Each row of a before or after table is a point. The points were changed in one or more steps. Then noise was added and the rows were shuffled. The steps act on how far a point lies along the listed directions, d1 being the first. Name the steps. A step turns or swaps two directions, mirrors them in a line or flattens them onto one, adds a multiple of one to another, or multiplies one. Angles are multiples of 10 degrees, from the lower direction toward the higher: turns from -170 to 170, lines from 10 to 170 but not 90. Use the fewest steps. Two steps may share a direction if one is a turn and the other turns, adds or multiplies; they go together, in the order done. Otherwise the lowest direction goes first.

Directions:
(1): [ 0.32 -0.33]
(2): [-0.33 -0.32]
Before (11 x 2):
[[ 0.00  0.17]
 [ 0.85 -0.46]
 [-0.60 -0.51]
 [-0.28 -0.15]
 [ 0.15  0.27]
 [ 0.37  0.03]
 [ 0.01  0.27]
 [ 0.13 -0.36]
 [ 0.13  0.29]
 [-0.11  0.14]
 [-0.08  0.15]]
After (11 x 2):
[[-0.18  0.25]
 [ 0.15  0.12]
 [ 0.16  0.00]
 [ 0.23  0.04]
 [ 0.30 -0.10]
 [-0.29 -0.92]
 [ 0.09 -0.33]
 [-0.64  0.49]
 [ 0.14  0.09]
 [-0.34 -0.20]
 [ 0.30 -0.08]]
Steps: turn d1 and d2 by 80 degrees

Directions:
(1): [ 0.18 -0.23 -0.34 -0.46]
(2): [-0.54 -0.19 -0.28  0.09]
Before (9 x 4):
[[ 0.55  0.31  0.43 -0.01]
 [ 0.18 -0.10  0.16 -0.34]
 [-0.04 -0.27 -0.26 -0.19]
 [-0.53 -0.31 -0.40  0.03]
 [-0.45  0.06 -0.28 -0.33]
 [-0.02 -0.09 -0.23 -0.06]
 [-0.08  0.10  0.16  0.12]
 [-0.02 -0.19 -0.24  0.12]
 [ 0.62  0.27  0.60 -0.01]]
After (9 x 4):
[[ 0.02 -0.14  0.07 -0.32]
 [-0.34 -0.38 -0.44 -0.13]
 [-0.07 -0.25 -0.35  0.19]
 [ 0.79  0.32  0.70 -0.03]
 [-0.21 -0.20 -0.33 -0.02]
 [ 0.71  0.41  0.49 -0.09]
 [-0.68  0.01 -0.34 -0.32]
 [ 0.10  0.16  0.22  0.08]
 [-0.71 -0.36 -0.47  0.10]]
Steps: add 1 times d1 to d2
